Each row of a before or after table is a point. One or more steps were done to the points. Then noise was added and the rows were shuffled. The steps act on how far a point lies along the listed directions, d1 being the first. Write out the steps. A step turns or swaps two directions, mirrors them in a line or flattens them onto one, adds a multiple of one to another, or multiplies one. Angles are multiples of 10 degrees, from the lower direction toward the higher: turns from -170 to 170, lines from 10 to 170 but not 90. Use the fewest steps. Two steps may share a direction if one is a turn and the other turns, adds or multiplies; they go together, in the order done. Otherwise the lowest direction goes first.

Directions:
(1): -12; 61
(2): 61; 12
Before (8 x 2):
-24; 0
37; -95
-9; 20
26; -45
-24; -6
24; -7
38; -3
-6; -18
After (8 x 2):
18; -18
-6; 23
12; -21
25; 44
-17; 33
65; 79
18; 5
-13; -16
Steps: turn d1 and d2 by -120 degrees

Directions:
(1): 68; 9; 51; -20
(2): -10; -48; 44; 58
(3): 6; -72; -13; -48
Before (11 x 4):
-10; -12; -22; 8
-34; -43; 48; 37
-16; 16; 5; 16
14; 26; 12; 27
-17; 5; -10; 15
-27; -13; 1; 13
-2; -22; 1; 17
0; -15; 1; 22
-3; -29; 30; 41
11; 76; 31; 80
-2; -18; -5; 1
After (11 x 4):
28; -2; 6; -2
-4; -22; 3; -16
-18; -31; -23; 3
-17; -36; 64; 35
-11; -31; 24; 38
-42; -93; -48; -10
13; -21; 5; -11
8; -16; 7; 21
9; -16; 26; -2
10; -11; 12; 18
12; 6; 10; 10
Steps: turn d1 and d3 by -150 degrees

Directions:
(1): -8; -17; -66; 32; 24; -73
(2): 13; 50; -53; -59; 45; 24
(3): 92; 7; -27; 30; -36; 15
(4): 38; -14; 33; -68; -12; -64
Before (11 x 6):
-33; -13; 35; 23; -7; 10
-79; -5; -37; 16; 44; -7
-11; -1; -9; 2; 3; 16
-26; -6; 15; 36; 2; 31
11; -23; 27; 2; -29; -17
31; 15; -33; -31; 15; -5
-73; 6; 21; -15; 21; 14
13; -15; 5; 39; -11; 30
7; 7; -9; 29; -5; 24
-59; -9; 3; 29; 13; 21
6; 16; -9; 6; 0; 32
After (11 x 6):
50; 10; -6; -8; -6; 17
58; 17; -37; 9; -8; 28
20; 1; 12; 26; -18; 18
-37; -34; 38; 27; -25; -9
-15; 1; -14; -28; 25; -11
18; 9; -19; -15; -1; 7
35; -13; 14; -27; -2; -8
33; 28; -31; 34; -12; 57
58; 25; -94; 21; 15; 15
28; 23; -8; -38; 5; 8
33; 14; -3; -37; 2; -10
Steps: add -1 times d4 to d2; turn d3 and d4 by 120 degrees

Directions:
(1): 1; -21; 44; 52; 20; 0; -49; 93; 26
(2): -5; 57; 49; 7; 25; -78; 68; 16; -1
Before (10 x 9):
15; 10; -19; -28; -11; 8; 18; -34; -7
-10; -12; 10; -19; 4; -17; 26; -13; 1
-1; 11; 10; -4; -16; 6; 16; -28; -16
10; -1; -10; 8; -10; 21; -17; 12; 6
-6; 0; -3; -28; -8; -7; 36; -32; -21
-3; 39; 40; 3; 9; -55; 51; 4; -5
-4; -7; 47; 44; 11; -17; -15; 60; 22
2; 1; 48; 38; 10; -22; -19; 57; 20
3; 13; -12; -43; -25; -8; 25; -43; -9
-6; 7; 14; 14; -3; -39; 10; 18; -5
After (10 x 9):
-6; -1; -20; -42; -16; 2; 40; -57; -27
9; 8; 3; 13; -4; 6; -6; 21; 8
1; 0; 4; -4; -9; 0; 5; -11; -6
14; 17; -27; -40; -14; 3; 34; -56; -14
-10; -19; -1; -25; -1; -5; 20; -24; -1
0; 11; 2; -12; -21; 10; 20; -42; -20
3; 18; -27; -59; -33; -3; 37; -74; -16
-2; -28; 54; 64; 14; -1; -50; 94; 32
4; -21; 53; 57; 11; -2; -54; 88; 30
-5; -12; 3; 15; -9; -15; -13; 20; -2
Steps: multiply d1 by 1.6; multiply d2 by 0
